Every row gives one point. To make a cloud, some directions were put in groups of two or more. Within a group, all points are equally far from the middle, so they leave a hole (a ring in 2 directions, a hollow ball in 3). The other directions are filled evenly. Then the cloud was stretched, turned, moved and blurred a little. Count the holes, and give their numbers of directions, smallest first.

Cloud (20 x 3):
[[-0.78 -1.95  1.64]
 [ 1.42 -2.03 -2.51]
 [ 0.07  0.68  1.99]
 [-0.05 -3.14 -0.94]
 [ 1.79 -2.31 -1.77]
 [-2.14 -2.35 -0.60]
 [ 0.79 -2.34  1.22]
 [ 2.18 -1.88  0.46]
 [-2.06  1.29 -2.05]
 [ 1.41 -2.81 -0.56]
 [ 2.65 -0.92 -2.05]
 [-2.06 -2.05  0.68]
 [ 0.47 -2.20  1.46]
 [-0.02  2.57 -0.51]
 [-0.45 -3.11 -0.12]
 [-2.89 -0.38  0.39]
 [ 3.01 -0.83 -0.47]
 [ 1.69  0.44  1.55]
 [-1.83 -2.58 -1.01]
 [ 0.16  0.33 -3.50]]
Holes: 1 (3)

Cloud (28 x 4):
[[-1.55 -0.16 -0.30 -3.40]
 [ 0.19  0.73 -0.32 -3.50]
 [ 0.70 -2.51 -0.16 -0.19]
 [ 0.77  1.20  1.22 -3.45]
 [ 2.48  1.38 -2.42 -1.54]
 [ 0.11 -0.74 -1.91  1.69]
 [-1.10  2.99 -1.49  1.56]
 [-0.81 -0.21  0.40  1.84]
 [-3.42  1.16  1.24 -1.19]
 [-2.05  1.79 -1.26 -3.94]
 [-1.89 -0.74  1.28 -2.68]
 [-1.48  0.47 -2.09 -2.99]
 [-3.02  3.27 -0.18 -1.71]
 [ 1.74 -3.05  0.08  0.05]
 [-2.37  1.09 -2.38  1.10]
 [ 0.98 -0.49 -1.57 -2.42]
 [-3.10  3.30  0.29 -1.01]
 [ 0.40  0.49 -3.04 -2.07]
 [ 0.92 -1.31 -1.59 -0.40]
 [-0.94 -0.55 -1.85 -0.30]
 [ 1.37 -0.19 -2.67 -2.45]
 [-1.05 -0.89 -1.78 -0.41]
 [-0.41 -0.16  1.51  0.27]
 [-2.82 -1.32 -2.37 -2.49]
 [-0.73 -0.05 -2.60 -1.86]
 [ 1.64 -0.08  1.11 -0.81]
 [-0.02 -0.69 -3.31 -2.41]
 [-0.68  1.56  0.50  1.36]]
Holes: 0

Cloud (52 x 6):
[[-0.21  1.65  0.82 -0.51  0.93  3.20]
 [ 1.95 -1.66  1.45  2.70  0.98 -0.25]
 [ 3.78 -1.55 -1.50 -0.62  0.80  0.62]
 [ 3.21 -2.12 -1.49  1.47  0.46  1.22]
 [ 2.36  0.49 -0.17 -2.57 -2.05 -1.65]
 [ 0.48 -1.22 -2.39  0.66 -0.56 -3.93]
 [-1.34 -1.02 -2.84  0.55  2.03  1.58]
 [ 1.02  1.74 -0.62  2.84 -2.44 -0.38]
 [-0.54  2.39  0.68 -0.68 -0.76  2.22]
 [ 0.26 -0.93 -2.97 -0.72  1.36 -3.02]
 [-2.28  1.85 -1.24 -1.97 -0.36  0.74]
 [ 2.85 -2.80 -0.97 -0.81  0.73  0.22]
 [-1.13 -0.01  0.02  1.82 -1.17 -3.95]
 [-0.04 -3.79 -0.92  0.69 -0.74  0.38]
 [ 2.82 -2.62 -0.65 -1.26  0.80  0.31]
 [ 1.82  3.20 -1.88 -2.14  0.72 -0.46]
 [ 1.12  0.44 -2.25  2.08 -2.64  0.86]
 [-2.08 -0.05 -1.31 -2.55 -1.09 -1.81]
 [-0.34  1.19 -0.83  3.38  2.83  1.43]
 [ 2.56 -1.56 -1.65  1.35 -0.25 -3.11]
 [-3.02  1.41 -0.81  2.79 -0.21 -0.15]
 [-1.17 -1.07  2.62  0.98 -1.82 -0.72]
 [ 1.63  0.85  1.79  1.63  1.35  2.20]
 [ 2.61  2.08 -2.99  2.41  0.68 -1.08]
 [ 1.87 -1.69  1.80 -1.75  1.30  0.35]
 [ 1.62 -3.27 -0.39  2.39  0.24  0.17]
 [-0.09  1.73  1.04 -0.44 -0.06  2.95]
 [ 0.65 -0.17 -2.57  2.06  0.32  2.84]
 [ 1.05 -1.13  0.81 -1.81 -1.96  1.80]
 [-0.82 -1.76 -0.64  2.05 -2.66 -2.30]
 [ 1.53 -1.25 -1.71  0.61 -3.47 -0.43]
 [ 2.63  1.68  0.80  1.57 -0.78 -2.29]
 [ 1.78  2.57 -2.96 -1.81  1.48 -0.39]
 [ 0.94 -0.45  0.46 -2.54 -2.85 -1.05]
 [-2.18  0.26 -3.35 -0.12 -0.99 -0.94]
 [ 0.11 -1.52 -2.53  1.25  2.31 -2.31]
 [ 2.84  2.80  0.77 -0.12  1.19 -0.62]
 [-3.13  0.20  1.38  1.17  1.80  0.68]
 [ 1.50  1.34 -1.30  2.70 -2.61 -0.76]
 [ 0.77 -2.76  0.26 -2.06  1.51 -0.01]
 [-0.78 -0.26 -1.63 -1.68  3.33  0.75]
 [-2.06 -0.62 -2.35 -1.54 -1.33 -1.61]
 [-3.49  1.62  0.71  1.16  0.04 -0.34]
 [ 2.04 -2.59 -0.12 -1.96  1.24 -0.30]
 [ 1.20 -0.03  2.41  1.44  0.11  2.05]
 [ 0.49  0.37  2.26 -0.66 -2.44  0.39]
 [-0.57  1.11 -1.44  2.72  3.32 -1.60]
 [ 0.08  2.95 -0.41  1.75  3.33 -0.90]
 [-1.96  1.74  0.65 -0.96  0.26 -3.24]
 [ 2.49 -0.02  1.02  2.91  1.26  1.00]
 [ 1.70 -1.37 -1.91  0.94 -1.29 -3.64]
 [ 1.47  0.53  1.76 -0.01 -0.25 -3.36]]
Holes: 3 (2, 2, 2)
